Each point is reached from the start by the listed moves, each made once or not at all, plus a little noise. Is the number of moves made odd or even? Then give how often each move was made.

Moves:
(1): [ 27.8  17.6 -41.8]
(2): [-12.2  27.6  30.5]
Start: [-11.4 -23.0  13.5]
Points:
[ 3.3 21.9  4.0] -> even (1, 1)
[ 15.5  -5.0 -29.2] -> odd (1, 0)
[-10.5 -26.7  11.4] -> even (0, 0)

Moves:
(1): [ 23.0   1.0  -1.5  -0.5   8.4  -0.3 -21.8 -21.5  -3.1  13.5   3.2  -2.4
   1.4  -5.5]
(2): [ 12.6  32.1  -2.4  -2.8  16.0   5.4   2.4  -6.8   8.9 -10.5  -8.5   3.2
  11.0  14.5]
(3): [ -4.3 -17.7  25.1   0.3  15.6  16.1  12.9  -2.7   0.4  -7.3 -11.7 -21.5
  12.0  -0.7]
(4): [ -8.6   7.8  -4.0  25.4  14.4   3.0 -20.6  -4.3   3.0 -11.3   4.1  -2.9
   1.5   9.1]
(5): [-20.7  -0.4 -31.2  -0.9  31.7 -15.4   7.5  19.5   6.3   7.2   1.0   1.6
   6.4  -9.1]
(6): [ -1.4  14.8 -12.7  10.1 -14.3  27.5  10.3  -8.9   9.7   4.6  19.6 -20.0
   0.1 -19.3]
(7): [  7.6   7.0  -8.3  30.7   4.5   7.5  22.2  -0.3 -24.3  10.3  -0.9   7.0
 -20.3 -20.0]
(8): [  6.5   7.3  12.7   7.0 -10.9   7.4  -7.8  20.5  29.6  14.6  -2.7  -0.7
  -7.4  -8.4]
(9): [ -8.0 -15.8  10.8  11.6  -4.5  -6.2   5.1  -9.3  32.0  -0.9  -8.4  12.9
  15.0  -8.8]
(10): [-14.0   7.0  10.8   7.9   2.0  -2.3 -11.5  -8.0  -2.2   3.6  -4.9  -5.9
 -10.5 -21.1]
(11): [  3.1   5.8  12.7  -0.3   3.8 -21.1  -4.1  -4.4   2.3   1.0  21.1   1.6
 -10.9   0.6]
Start: [-10.2  -4.5   1.9  10.2  -4.5  27.8   5.6   1.1 -12.8 -17.3 -13.5  -7.3
  16.7  12.7]
Points:
[-31.2  54.7 -20.3  24.9  34.0  22.1  11.4  -8.3  12.6 -11.6  13.7 -26.5
  11.2 -22.4] -> odd (0, 1, 0, 0, 1, 1, 0, 0, 0, 1, 1)
[ 30.8  15.9  50.5  55.1  28.6  37.1  14.5 -24.4  33.1   3.7 -21.9  -7.3
  17.3 -16.0] -> odd (1, 1, 1, 0, 0, 0, 1, 1, 1, 0, 1)
[ -6.4  55.7 -39.7  53.8  22.1  60.8  40.3  24.6  17.7   8.1  -5.7 -16.6
   6.9 -29.7] -> odd (0, 1, 0, 0, 1, 1, 1, 1, 0, 0, 0)
[ 12.9  40.3  34.2  78.4  45.3  64.0 -18.6 -22.6  -1.5  -4.7 -35.6 -30.0
   4.3 -19.2] -> odd (1, 1, 1, 1, 0, 0, 1, 1, 0, 1, 0)
[-13.9  11.9  14.4  75.0  19.7  60.9  25.6 -19.9 -20.8 -19.5  18.6 -43.6
  -0.6 -17.4] -> odd (0, 0, 1, 1, 0, 1, 1, 0, 0, 0, 1)
[-36.6  17.1  20.3  72.9 -17.4  56.6 -18.9  -9.4  58.7  -6.4  -7.6 -23.7
  15.5 -36.9] -> odd (0, 0, 0, 1, 0, 1, 0, 1, 1, 1, 0)

Moves:
(1): [ 24.1   5.7   1.1   2.3   7.5   2.6   4.2   3.2  12.9   2.3  -0.4   4.5
   1.4  -8.4  -4.1   9.4   5.5  -5.0   5.6  -4.4 -11.7  -2.0   1.0  -0.2
  -7.5   4.7  -5.0]
(2): [-18.7   5.7   0.6  -5.6   2.1  -1.0   0.1   0.2   7.2   6.7   0.1  10.9
   5.8   4.8   2.6  -0.3   6.7   3.5   9.5   1.2  -1.8   8.4   0.1  -6.0
  -1.0   9.3   3.8]
(3): [ -3.3  -4.0  22.5  -6.4  -3.7 -13.6  14.0   0.6 -20.4   5.9 -12.3   2.1
  -5.1   1.4  -2.8  -1.7  13.5  -6.3   9.8   4.3   5.4  -3.8   7.5   2.0
   1.8   5.3   2.7]
(4): [-1.4 -4.7  6.5 16.6  1.0 10.5  0.4 -4.0  1.9 -8.5  0.2 16.0 -1.0  8.8
 -1.8  8.0  1.2  2.7  6.9  0.3  2.6 -6.5  5.7  1.2 -6.4 -3.2  3.1]
(5): [-5.5  6.1 -0.4  4.0  0.7  3.9 -1.6  5.5  3.7 -7.9 -4.2 -1.9 -5.3 11.3
 11.4  3.0  1.2  4.7 -0.6 -0.6  1.5 -4.3 -2.4  3.1  0.2 -1.9 -7.3]
(6): [ -2.9  -0.3   0.0  -6.8 -13.4  12.3  -6.0  11.6   7.2  -1.6  -7.1   1.9
   5.1  -2.4  -5.7   0.4   2.5  11.4   1.7   3.7  -2.7  -1.9   0.0  -7.6
   0.3  -3.6  -3.5]
(7): [  9.1   4.9  -9.2 -10.5  -2.8  -3.9  19.4  -5.8   4.1  -9.8 -15.6   8.1
   5.2  -1.3  -2.8   5.1  10.6  -3.8   1.8  -8.5  -2.3  -1.7  -3.5  13.0
  15.6  -6.0  -2.6]
(8): [ -1.2   7.9 -14.6   0.4   3.9   1.9  -1.8   8.8   2.0   7.1   2.5   2.7
   0.7   7.4  -1.1   7.6  -3.9  -5.6  -1.6  -7.1   3.3  -6.0   9.2  -4.8
   3.1  -1.7   0.8]
(9): [ -5.0  -8.3  13.6   6.7  -5.4  -8.1  -6.8   4.6   5.9  -0.5   5.3  -2.5
  -5.2   3.5  -4.6  -3.0  -2.0  -0.4  10.7   1.0   2.5  -0.9 -18.0  -6.8
  13.7   0.4   6.0]
(10): [ -5.6   0.7  -7.7  14.1  -0.5  27.4   1.7  -3.0  -0.9  25.8  -2.1   1.8
  -8.7  11.3  -6.5 -11.0 -21.0  -3.7   0.2   5.7 -17.0  -3.3  -5.1  -6.1
  -2.9   4.3 -16.6]
(11): [ -9.2  19.9  -9.0   5.2   1.2   3.3   2.1   1.5 -10.6   0.3  16.8   4.6
  -1.7  -5.3   6.0   5.4   0.2  12.0   2.9  16.2   7.3 -13.7 -12.9   4.9
   0.0  -5.9   5.8]
(12): [  2.5 -14.5   3.9   0.0  23.6   3.7 -11.9   1.7   5.8  -0.7  -0.4  15.6
  -2.9 -12.5  14.6 -16.1  -0.3  -8.8  13.0   0.8  18.8  -4.3   8.4  -5.4
   2.0  -3.0  -4.2]
(13): [-11.4  16.3   1.8   7.2  -0.6  15.6   6.7   5.8  -2.7  -7.2  13.7   1.5
  19.4  10.3   8.2   0.3 -11.0  -2.0   3.3  -4.8  -3.0  -6.5  -3.5  11.9
  -8.5  -7.8  15.1]
(14): [ 11.5  -1.3  23.1  -5.8   1.1   4.5  -1.2 -10.7  -8.1  10.1  -0.5   6.4
  -4.0  10.8  16.7   5.4  -0.9  12.7  11.3  -8.3   7.2  -7.6   0.5  -9.9
  -0.5  -5.1  11.7]
(15): [-1.9 -2.2 -7.2 10.5 -1.6 -0.1  2.4  4.5 -2.9 -1.0 -1.9 -6.6  2.1 -6.4
 12.6 -2.9  3.5 -5.1  2.7  0.0  8.5 11.2 -0.8 -3.9  4.2 -0.9  5.0]
(16): [ -6.6  -2.7   8.5  -3.8 -19.6  -1.7  -1.7  -4.3 -10.8  -4.2  11.9  10.0
  -5.2  -1.0  14.2  16.3  -8.4   1.9   8.2  -0.3  -7.5  -0.4   4.1  10.8
   7.3  -4.8  -5.5]
(17): [-3.9 -5.3 -1.2  2.4  4.5 -4.3  4.3 -5.1 -0.1  5.0  6.6  0.1 -2.0 -3.5
  4.2 -0.5 16.4 -4.4 -4.7  1.3  2.7 -2.5  2.5  0.1  0.6 -4.1 -3.6]
(18): [13.2 -0.9 -6.8  7.5  8.9 -1.8 -4.7  9.3 -9.4  2.6  5.2 11.9 21.9  2.4
  7.5 -6.3  3.9  9.3  9.0  3.3  8.3 -2.0  5.1  6.5 10.7  1.4 -6.1]
(19): [ -0.2 -11.1  -5.4  -0.1   0.9  -0.1   3.8   4.8  -8.9  -5.4   5.3   3.0
  -2.8   2.0   3.5   0.4   5.6  -1.3   7.8   1.7  -0.6  -0.1  -1.8 -10.4
  -4.5   1.3  -0.2]
(20): [  6.0   4.4  -4.5  -8.2  -3.8   6.7  -7.9   7.1  11.8  11.8  -5.4   8.8
  10.0  10.7   0.8  14.5  -9.2  -0.9   1.8  12.6 -17.3  14.6  -0.5  11.6
   3.9 -14.2   5.8]
(21): [ 7.0 -4.9  8.7 -9.2  5.9  7.2 -5.7 -9.6  4.9  6.1 -2.1  0.0  8.7 -3.5
 -2.6 11.6 -5.9 -9.7  3.6 -0.6 11.1 -5.5  0.4 -8.1  0.1  2.7  2.5]
(22): [-5.8  1.0 -3.9  4.6 -6.1 -3.0  4.5 10.2 -7.1 -1.3 11.0  0.8  2.7  5.7
 -8.9 -1.7 -2.0  3.5 -8.9 -3.5 16.1 14.1 -8.3  1.4 -6.5 -5.9 -8.0]
(23): [-1.9 -2.4  9.9 -4.8  0.5 -4.7  5.3  1.5 -0.3  1.4  5.2 -7.9 -7.4  5.9
 -1.5  0.9 -1.4  3.8  7.7  8.9  3.2  2.8 11.1 -0.4 10.2 -2.0  1.0]
(24): [ 9.6 10.6 -6.9  5.8 -8.9  3.4 -3.8 -3.2  5.0  2.2  3.6  9.3 -2.8  8.4
  9.8 -4.1  9.1 -7.9 -2.5 -1.3  8.1 -0.6 -0.2 14.6 -9.8  8.0  0.4]
Start: [ -4.6  -4.0   4.6 -18.6   9.7  -3.8  -0.8   4.2  -3.0   1.5   0.4  -2.8
  10.7   6.2  14.5  -2.9 -19.4   7.0   0.8   3.2   3.3  12.2  -8.6  -2.9
   1.8  -2.6   1.0]
Points:
[-46.4  45.0 -20.6   3.9  -7.9  79.4  -3.6  41.5  13.2  32.0  41.2  43.2
  36.8  80.5  26.6  33.9 -44.4  16.5  35.7  38.9  13.8   3.2 -15.0   1.8
 -19.2 -24.7   4.6] -> even (0, 1, 0, 1, 1, 1, 0, 1, 0, 1, 1, 0, 1, 0, 0, 0, 0, 0, 1, 1, 1, 1, 1, 1)
[ 29.5   1.3  -3.3  13.7  36.5  34.8  13.5  30.8  -5.2  22.9  -3.1  48.3
  40.3  29.6  61.6 -12.6 -10.9 -37.7  63.8  -8.5  36.9 -16.9 -10.0   0.7
  18.0   5.7  -7.0] -> even (1, 0, 1, 0, 1, 0, 1, 1, 1, 1, 0, 1, 1, 0, 1, 0, 0, 1, 1, 0, 1, 0, 0, 1)
[-22.6  45.3 -14.0   2.3   1.6  -8.2  26.0  29.6 -23.7   7.4  13.9  40.7
  50.5  32.4  50.0  -2.7  15.5  -3.3  46.3   8.2  41.1  -4.8 -25.4  30.0
  31.1   1.4  33.1] -> even (0, 1, 1, 0, 0, 0, 1, 1, 1, 0, 1, 0, 1, 0, 1, 0, 0, 1, 0, 0, 0, 0, 0, 1)
[ 29.5  11.0  42.6 -20.6  53.1  41.3   4.3   9.7  30.4  11.0  -3.8  72.4
  65.0  44.0  64.2  34.4 -21.8  16.2  73.9   1.4  22.4  -4.7  11.9  13.6
  20.3 -28.5  20.7] -> even (1, 1, 0, 1, 1, 0, 1, 0, 0, 0, 0, 1, 1, 1, 0, 0, 0, 1, 0, 1, 1, 0, 1, 0)
[-13.2  16.5   1.9  29.1  -4.7  64.6  -0.5  20.5 -40.6  17.0  37.8  51.4
  34.7  60.1  86.7  30.0 -51.4  38.7  51.2  28.1  -8.0  -5.2 -17.9  18.9
   8.6 -43.1  10.1] -> odd (0, 0, 0, 1, 1, 0, 0, 0, 0, 1, 1, 0, 1, 1, 1, 1, 0, 1, 1, 1, 0, 0, 0, 0)
[-27.6 -12.9  27.0  -2.9  28.1  13.9   2.8  22.7 -33.4   8.1  58.4  67.6
  34.8  48.3  75.0  14.6 -16.4  23.5  59.7  -3.4  50.8   3.5  20.8  -5.2
   7.2 -28.4   9.7] -> even (0, 1, 0, 1, 0, 0, 0, 1, 0, 0, 0, 1, 1, 1, 0, 1, 1, 1, 1, 0, 0, 1, 1, 0)
[  4.5   9.0  33.1  -7.0  31.0  33.4  -3.2   9.8 -21.4  -7.7  38.0  34.1
  22.4   4.4  94.9  30.6 -29.5   6.9  55.6   3.0  35.5 -20.8 -14.6 -11.7
  -2.5 -24.4  16.1] -> even (1, 0, 0, 0, 1, 0, 0, 0, 0, 0, 1, 1, 1, 1, 1, 1, 0, 0, 1, 0, 1, 0, 0, 0)
[ 22.9  -2.5  31.7 -32.0  24.4  28.0  -5.3  36.2  28.2  20.0   6.2  51.0
  72.5  24.3  51.3  12.8 -21.5  15.3  73.8   4.2  38.2  31.9 -15.5  -5.7
  39.3 -32.2  23.7] -> even (1, 1, 0, 0, 0, 1, 1, 0, 1, 0, 0, 1, 1, 1, 1, 0, 0, 1, 0, 1, 1, 1, 1, 0)
[-27.6 -14.4  18.0 -10.4  -6.4   3.8   8.9  56.7 -21.0   4.2  -6.8  35.2
  36.4  45.2  33.7   9.1   8.4  34.9  50.2  34.9  24.1  45.5  10.5  -7.1
  14.7 -16.7  -5.9] -> odd (0, 1, 1, 1, 1, 1, 0, 0, 0, 0, 0, 0, 0, 0, 1, 0, 0, 1, 1, 1, 0, 1, 1, 0)
[ 12.7  -5.2  28.9  -8.7  25.1  45.7  -9.4  10.6 -36.3  41.7   1.6  53.1
  13.1  28.4  66.2 -18.0 -11.6  20.0  53.5  30.5  52.1 -35.0 -11.0 -19.6
   2.6   0.8 -13.5] -> odd (0, 0, 1, 0, 1, 1, 0, 0, 0, 1, 1, 1, 0, 1, 0, 0, 0, 1, 1, 0, 1, 0, 0, 1)
[  8.2   2.1  18.7  -7.3  19.4  35.0   2.4  14.2 -43.9  49.8  -0.7  29.5
  24.4  41.8  58.6  18.2 -29.8  19.0  51.1  36.8  15.9   1.7 -17.3 -15.1
  14.7 -12.5   3.8] -> even (0, 0, 1, 0, 1, 0, 0, 0, 0, 1, 1, 0, 0, 1, 1, 0, 0, 1, 1, 1, 1, 0, 0, 0)
[-35.7  24.0 -11.4   8.7  -0.8  19.7  -4.6  21.0   3.3  49.6  39.4   8.9
   4.0  36.6  18.4  -2.4 -36.2  -2.7  28.3  26.9  48.6  20.3 -32.6 -17.9
  12.3   6.1   2.1] -> even (0, 1, 0, 0, 0, 0, 0, 1, 1, 1, 1, 0, 0, 0, 1, 0, 0, 0, 0, 0, 1, 1, 1, 1)
